Each row is a point. To make a cloud, some directions were put in groups of two or more. Within a group, all points are equally far from the middle, so they leave a hole (a ring in 2 directions, a hollow ball in 3). The other directions are filled evenly. Then the cloud was stretched, turned, moved and blurred a little. How many holes are there, and how many directions does each take, smallest first?

Cloud:
[[-0.42  0.11  0.10]
 [ 0.42  0.32  0.19]
 [-0.32 -0.19  0.66]
 [-0.33 -0.20  0.52]
 [-0.42  0.26 -0.04]
 [-0.14  0.16 -0.75]
 [ 0.00 -0.37 -0.08]
 [ 0.42  0.43 -0.56]
 [-0.08 -0.78  0.55]
 [-0.29  0.00 -0.35]
 [ 0.08 -0.53  0.12]
 [ 0.45  0.18  0.35]
 [-0.24  0.11 -0.55]
 [-0.41  0.10 -0.02]
 [ 0.61 -0.69  0.75]
 [-0.15 -0.21  0.99]
 [ 0.12  0.94 -0.32]
 [ 0.16 -0.05  0.95]
 [ 0.51 -0.49  0.34]
 [-0.26 -0.33  0.91]
 [-0.40  0.00 -0.01]]
Holes: 1 (2)

Cloud:
[[-0.84 -0.35  0.19  0.19]
 [ 0.66  0.61  0.89  0.16]
 [ 0.16 -0.02  0.41 -0.51]
 [ 0.10  0.68  0.23  0.34]
 [-0.04  0.45  0.23 -0.40]
 [-0.62 -0.55 -0.60 -0.06]
 [ 0.52  0.44 -0.07 -0.32]
 [ 0.51  0.50  0.55  0.44]
 [-0.08 -0.11  0.04 -0.59]
 [-0.54 -0.79 -0.17  0.19]
 [ 0.01 -0.32  0.58 -0.24]
 [-0.27 -0.41  0.60  0.25]
 [ 0.21  0.34 -0.27 -0.31]
 [-0.68  0.07 -0.04  0.11]
 [ 0.74 -0.08  0.22  0.12]
 [-0.81 -0.39 -0.01  0.18]
 [ 0.77  0.00  0.38 -0.07]
 [ 0.38  0.25  0.95  0.33]
 [-0.15 -0.41 -0.25 -0.64]
 [-0.25 -0.09 -0.46 -0.41]
 [-0.85 -0.29  0.49  0.25]
 [ 0.74  0.56  0.40 -0.16]
 [-0.66 -0.35 -0.26 -0.29]
 [ 0.52  0.04  0.23  0.40]
 [-0.21 -0.50  0.37  0.32]
 [ 0.87  0.22 -0.21 -0.21]
 [-0.37 -0.36  0.27  0.46]
 [-0.17 -0.01  0.13  0.56]
 [ 0.67  0.66  0.76 -0.10]
 [-0.56 -0.81 -0.07  0.09]
 [ 0.17 -0.23 -0.05 -0.65]
 [-0.27 -0.42 -0.46  0.32]]
Holes: 1 (3)
